Rows are points. Examples show where two turns around zero, p and q, send a point. Write where each new point lands after one turn and then the other. Backwards means that the second turn is done in reverse. Each puzzle has new turns, and all numbers are rounded.
In the rows, zero is written as 128.

Turn p:
[126 130 144] -> [120 140 136]
[118 124 142] -> [113 137 130]
[103 143 113] -> [131 137  97]
[177 138 153] -> [150 137 179]
[112 132 152] -> [109 150 129]
[131 101  63] -> [145  67  97]
Turn q:
[144 142 154] -> [149 154 125]
[127 129  69] -> [120  72 110]
[122  94 155] -> [119 146 167]
[119 147 134] -> [123 140 110]
Where do these land?
p, then q: [135 152 128] -> [150 129 116]
p, then q: [100 108 103] -> [104  94 137]
p, then q: [108 121 173] -> [ 97 155 100]
q, then p: [169 132 108] -> [136  97 161]

Turn p:
[156 131 104] -> [149 102 113]
[106 145 145] -> [125 160 132]
[171 122 128] -> [154  96 142]
[ 79 114 135] -> [ 84 154 125]
Turn q:
[149 147 145] -> [148 127 155]
[155 102 110] -> [155 116  99]
[130 116 112] -> [132 129 108]
[ 96 182 138] -> [100 167 170]
[111  93 134] -> [107 102 108]
Where do these land?
q, then p: [136 176 146] -> [151 154 166]
p, then q: [136 117  99] -> [126 125  96]
p, then q: [ 85 108 131] -> [ 87 151 134]
q, then p: [154 112 137] -> [128  98 139]

Turn p:
[103 166 146 140] -> [122 162 163 141]
[145 101 100 172] -> [183 105 117 135]
[159 115 109 119] -> [138 109 108 101]
[139 113 153  91] -> [ 87 105 122 118]
[ 94 145 133 118] -> [110 159 131 145]
Turn q:
[114 156 145  95] -> [115 173 134 141]
[172 113 131 145] -> [142 100 159 105]
[ 90 141 164 108] -> [120 161 128 174]
[133 104 102 124] -> [108 105 118 112]
[169 128  99 165] -> [158  98 129  82]
[ 77 120 128 118] -> [108 135  95 163]
[142 134 127 142] -> [144 124 133 117]
Where do these land?
p, then q: [172 145 149 108] -> [ 85 141 141 157]
q, then p: [103 152 143 135] -> [156 138 145 110]
p, then q: [109 141 155 184] -> [176 116 168 146]
p, then q: [123 138 104 106] -> [120 151 111 110]
q, then p: [142 123 155 117] -> [118 119 155 141]
p, then q backwards: [141  84  92 129] -> [104 123  99 172]
q, then p: [106 113  98 116] -> [137 149  97 144]

Turn p:
[123 143 149  81] -> [ 94 143 145  92]
[113  85 149 163] -> [111 122  92 174]
[149  88 108 122] -> [126  79 118 129]
[ 98 161 128 140] -> [146 170 122 123]
[150 165 129 144] -> [151 143 164 138]
[136 126 105 118] -> [140 111 129 112]
Turn q:
[157 119 140 121] -> [134  95 125 129]
[ 83 113  96 154] -> [ 85 173 126 129]
[130 138 103  85] -> [143 131 117  81]
[166 150 146 130] -> [161 102 114 145]
[103 120 155 150] -> [117 139 158 155]
Where do these land?
p, then q: [104 127  81 103] -> [132 106 110  77]
p, then q: [131 151  96 114] -> [147  96 129 109]
p, then q: [164 107 161 166] -> [ 97 137 138 184]
p, then q backwards: [129 119 168 118] -> [110  99 121 151]
q, then p: [112 136 134 139] -> [134 144 139 137]
